Every row gives one point. The last column is the point's height on a tilted bowl or saddle (a function of degree 2), plus a little noise. Count its main directions that bend up, bend down and stay straight.

Points (12 x 3):
[[ 13 -58  51]
 [ -3  24  10]
 [-27   1  20]
 [ -1 -60  47]
 [-31 -29  31]
 [ 42 -25  52]
 [-10  -4   8]
 [ 14  -9  11]
 [-32 -11  26]
 [-30 -13  25]
 [ -6 -17  11]
 [ 14   1   9]]
Directions: 2 up, 0 down, 0 straight

Points (18 x 4):
[[ 10  12   8   0]
 [ -5   5  17   3]
 [-11 -29  14  18]
 [-60 -27  22  60]
 [ -7  13  33   6]
 [ 16 -17  22  10]
 [-37  27  29  33]
 [  8  12  -9   2]
 [-34 -17  37  38]
 [-26  15   3  14]
 [ -8  -2  25   7]
 [  3   4  22   1]
 [ 12   8  -3   0]
 [ -2  12 -19   4]
 [-12   5 -14   2]
 [-30  -5  -6   9]
 [ 14   8  -7   0]
 [-15   3  -7   3]]
Directions: 2 up, 0 down, 1 straight

Points (24 x 5):
[[-29   9   5  30  12]
 [  7 -21   9  33  13]
 [  2   2  18  15  12]
 [ 13 -25  32  14 -10]
 [ 38  31 -52  18 -60]
 [-23 -13  -1  -7  -8]
 [-24  17 -44 -60   6]
 [-21   2 -18 -16  -7]
 [ 27 -15 -16  -2  -6]
 [-13 -27 -49 -45 -37]
 [ 23 -13   6 -26   5]
 [ -7 -10  36  -1  -5]
 [  0  48   7   0 -25]
 [-14  32 -34  41 -51]
 [ 12 -35 -13  20 -22]
 [ 21  60 -19   2 -41]
 [ 29 -15  14 -12 -11]
 [ -4  25  42   3 -22]
 [-48 -11  10  22  -1]
 [  9 -18  -2   4   1]
 [  6  13   7  24   7]
 [ 12  28  39  -6 -27]
 [ 18 -13  14  26   3]
 [-16 -39 -24 -20 -52]]
Directions: 1 up, 3 down, 0 straight

Points (46 x 7):
[[ -5   3  20  10  13  -6  -5]
 [-19   9  31   9   0 -15   0]
 [  1   6  11 -35  -7   1 -15]
 [ 17  -8  29 -12  -8   3  -4]
 [ -8  18   9 -17 -14  -4  -5]
 [ -4 -43   9  11 -13  -5 -23]
 [  0   1  23  29 -38  15  -9]
 [ 23 -20 -16  10  -9  -5   6]
 [ -8 -10  16   2 -27  -5   6]
 [ -7 -20   3  -3  10  13 -14]
 [ 23 -10   4 -20  -2  19  -7]
 [ 14   1  12   1  15   0  -3]
 [-23  32 -11  12  -5  -9 -21]
 [ -6  37  -9 -29   1  17 -29]
 [ 26  18 -15   6 -31 -11   9]
 [-11  20   7   7 -14 -17 -13]
 [-25 -24   9 -18 -14 -19   9]
 [-35 -40  -6   9  22  29 -17]
 [-30 -24 -23 -34  30  58 -30]
 [ 18   1   3  -5 -10   0  -1]
 [  8  15  -3 -21  30   1  -9]
 [ 14 -20  -9  24 -14 -18  -5]
 [-12  19  -8  18  -3 -10 -19]
 [  2   9  -4  10   5 -11  -9]
 [-12  20 -18  26  10 -10 -17]
 [ 23 -30   9  -1  -1 -10  -4]
 [ 14   5  25 -28  19  10 -18]
 [-35 -17  25 -24   5  25   9]
 [ -4   0 -26  -6 -22  -2  -3]
 [-10   1  35  -2 -34  29  22]
 [ -4 -21 -18 -17  -5  13 -16]
 [-28   6  18  14   3  -4   2]
 [ 14 -14   0   7 -12 -11  -2]
 [ 15   3  -7 -14  32  18  -1]
 [ 29 -19 -22  -9  60  -5  60]
 [ -5   4 -18  -3   4  13 -11]
 [  7  -8  39  -1  31   1   2]
 [ 25   4  36  12  12  53 -13]
 [ 12 -11 -10 -16  22  -5  -6]
 [ -7 -11  16   1   2   3  -9]
 [  8  -1 -14  12  -6  26 -11]
 [ 17 -19 -23   0  26 -32  21]
 [ 18  -1 -43  -7  21  -1   7]
 [-23 -24   7 -36   1  -9  -9]
 [ 19   9   1  34 -18  -3 -14]
 [-26  21  12   6   7 -13   1]]
Directions: 2 up, 2 down, 2 straight

Points (67 x 9):
[[ -2  52 -11  19  14  -4  -1   1  19]
 [ -8 -46  41  -6 -16 -12 -23   8  18]
 [ 21  17   3   6  58 -13  14  39  34]
 [ 30  32 -25   6 -22  17 -18   9  15]
 [-27   6   8  33 -11  16 -27 -19  -1]
 [-15  31  -5  35  13 -28 -16  13  22]
 [-13  -9  -9   6   4  -2  26  -1   3]
 [-29  45  23   6  22  -8  -1   0  24]
 [-20  25 -23  -4  25  -8  29  -1  19]
 [ 12 -25  -8  -6  10   5   1 -31   4]
 [-24  11 -13  13  17  24  35   0  10]
 [ 40 -11  -1  -2  19   8 -11  18   9]
 [ 23   2 -17 -33  19  19 -25  -3   5]
 [ 22 -11  -6 -29   4 -25   8   0   5]
 [ 19 -26   5 -21  18  11  -2   1   3]
 [  5  -2  -7   0 -18  -2 -38  -7   4]
 [ 12 -13 -10 -10 -39  14  10 -26   9]
 [  2  10   9  -2  -6 -19  11  27   9]
 [-12   5  -7   5  14  -5 -17 -29   3]
 [-15 -24   5 -18  23   9 -60  32  17]
 [  7  40  17  17  -6   1 -25 -19   8]
 [  2  15 -22  13   9  16  37   1   9]
 [ -7  23  18  22  10 -19   4  -4   9]
 [  5 -26  23  40  -9 -32  -4 -29  10]
 [ 23   0  23   9 -15   6  -8 -29   0]
 [ 11  10 -44 -29 -30  19  -3 -24  15]
 [  2 -28  -4  17  41  16  21  29  19]
 [ 36  21  31  29  -4 -14   0  11  17]
 [-14 -25   7 -39  -1  -1 -13 -12   6]
 [ 16  10 -31 -28   8  10  -4   8   1]
 [ -1  -8  -5   4  47 -14  -1 -19  14]
 [ -3  23  31  37 -28 -31   7   6  18]
 [-16 -20   3 -19  -8  -4  39 -47  17]
 [ -8 -11 -29   0  -6 -16   6  -7   3]
 [ 18  20  11   5  -4 -25  12  16  15]
 [ 37   8  15   7  28   5 -30 -17  12]
 [ 52  40  42 -12  29  30  27  29  34]
 [-10 -10   5  29 -15   4 -24   8   5]
 [  8   9  11  42 -15 -16 -10   5   6]
 [-18 -21 -18 -34  11 -26  16  20   1]
 [ 25 -24 -14   2  45  39 -24  22  20]
 [ 20  13   3  25   6  35   1  21  10]
 [-19  20  26  16 -29  14  -4  10   4]
 [  2  14  28 -14   7  47  -5  22   6]
 [ 23 -15  23  29  14 -24 -13  21  19]
 [-40 -19 -11  -2  58 -58  35 -10  60]
 [  0  12 -30 -18 -14   2 -49  25   7]
 [ 21   1 -23  -9 -21   6 -14 -11   3]
 [ 33   1 -18  -8  15  20 -48  -5   6]
 [ 20  26  -8  32   5 -15  20  19  18]
 [-10  20 -21  12  -2  35  11 -40   2]
 [ -3  -2 -19  41  19 -15  -3 -25  -4]
 [-14  -8 -37  31 -12  -6  -2 -13   0]
 [-13  10 -15 -24   5 -39 -12   9  11]
 [ 25 -18 -16  -4 -49   2  -6  48  22]
 [  9  17 -11  11 -32 -26  21  15  20]
 [-13 -12 -30 -21   9  -4  26 -38  15]
 [ 10 -20 -12   9  18 -18   3   8   5]
 [  5 -20  10  25  -8   1  -1  -2   0]
 [ 48 -22  21   7 -42 -31  15   3  32]
 [-25  15 -11  44 -15 -24  -6 -36   1]
 [  3 -23 -18 -33  -7  23   3  16  -2]
 [-40  -5  -5   8   5 -19   7  18  17]
 [ 23 -25   7 -15 -23  31 -12  41  11]
 [  4  43   2  19  24  -4  -8 -38   9]
 [-41  -1  53 -43  25  -6  22 -11  11]
 [ 21   9  15  -6  28  27  12  39  13]]
Directions: 6 up, 2 down, 0 straight

Points (71 x 9):
[[ -1  23 -16 -12   4  -1  18   2   5]
 [  2  12  17   0 -45  20  14  19  16]
 [ 54 -21   0  10  16  11 -17  52  39]
 [ -5   8   3  -7  -9  -7 -22 -22   6]
 [ -4  -6 -43  10  -3  19 -14  32  12]
 [ 15  -9 -43 -60  20  -5  -6 -13 -34]
 [-10 -16  36 -12  -8   8  -2 -27  16]
 [  1  38 -22   1 -24 -47  -7   7  29]
 [-11   2  -3  15 -12  15 -20 -21   8]
 [ 22  25   2   7   2  -8 -21  -2   7]
 [-11   5 -22  -5 -11  -5   5 -11   4]
 [ -3 -16  26  18   2  -3  26 -41   5]
 [-24 -15  -1  12   1  -5  13 -16  10]
 [-32  45 -23  22 -16  -9  13  19  60]
 [ 22 -17 -19  12 -21   2   2  -7  -9]
 [-16   2 -10  15   6   5 -12   2   7]
 [  6   1  18   3  39  27  -5 -20   9]
 [  3   6 -10  20  -5  -5 -15  -3   4]
 [ 12  -6 -13 -19  29   2  42  -3  14]
 [ 26  14 -18 -28   4   9   5  17   1]
 [  4  30  14 -14  26 -14   4  -8  -5]
 [ -5  -5 -32   4  42 -10  22   1  -5]
 [ -3 -16  17  -3   2  32   1   3  17]
 [ -7  18 -22   5   8  12  10  27  20]
 [  4  19 -15 -33   0  16  20  -2  12]
 [ -3  -1  28  11  -8 -20  25  -4  -4]
 [ 30 -20 -42 -27   6 -10  -1  13 -28]
 [-26   3 -13  13 -24 -20  12   2  23]
 [ 29  16  14   4  -6   1  24 -18  19]
 [-15 -19  -9 -25  -4  -6  11   0  11]
 [  0  -7 -11  22  31  -9  -5  19   9]
 [  2  -4 -10   0  22  -3  -8  29   2]
 [-15  26  16 -15  -1 -10   2  22   5]
 [ -4  24 -13  -1   7   7  -3  -1   4]
 [-23  21   5  33  22   5   5   4   3]
 [ 11  -5  -6   5   0  -4  -2 -21   0]
 [-12  34  -6 -14 -17 -36   9  -1  10]
 [ 24  -6 -12  10  12  12   4 -12   6]
 [ 10   2  14 -29 -13   5  12 -24  17]
 [-15 -30  18  -7   6  12  14  -1  20]
 [ 10   5 -24 -15  -6   4 -20  16 -10]
 [ 23  13  13   8   8   4 -10 -28  14]
 [ 13 -19  15  -2  -3 -16 -21 -13  -2]
 [ 11   3  23 -10 -20   3  -6 -20   2]
 [ -2   8  16   0   3  -1  -5  -8  -1]
 [ 17 -28 -21  -5   8  11  14  29  16]
 [ -4   4  -6 -15 -18 -20  -9  -1  -1]
 [ -7  34   5 -12  -2 -14  28  -2   4]
 [ 13 -25 -27  -1  -9  30  21 -20   7]
 [-11  30 -29 -33   5  11 -19  16   3]
 [  5 -15   1 -20 -20  12 -33 -40  17]
 [-32  10  -2  -3  -3 -32  -3  -1  18]
 [-32 -12   1  -7   9  22 -17  10  21]
 [  4  29   7  -1  -7 -35  -1 -21   5]
 [ 18  -5   8  10   4 -12  24  20  24]
 [ 11  10  26  -9   3  18  18  21  20]
 [-14  -9   5 -31   0  -7   0   1   7]
 [-15   6 -16  -7  -4 -22 -18 -24  12]
 [ -7 -22  -4 -17 -18  18   3  -2  12]
 [  8 -19   4  25   7   6  53 -10  27]
 [ 24  -5  24  18  -3 -12 -22  22   5]
 [-19 -25 -12   4   8 -14 -29   0  11]
 [ 15  39  16   3  21  20   1 -22  20]
 [  8  21 -20   2 -23  12  -7 -12   4]
 [ 12  -4 -24  26 -19  -9   7  11  15]
 [  2  -8  29  -5  31   0   0  24  -1]
 [-19 -14   4  -3  -7  -1 -29   1  10]
 [-11  -1 -28  -6  -9   5   6  20  13]
 [ 16   3  10  17  -1 -16  -9 -12   2]
 [-26   7 -14   6  25 -10   0   7   3]
 [-15 -18  11  16 -19  -5 -17 -34   6]]
Directions: 4 up, 2 down, 2 straight
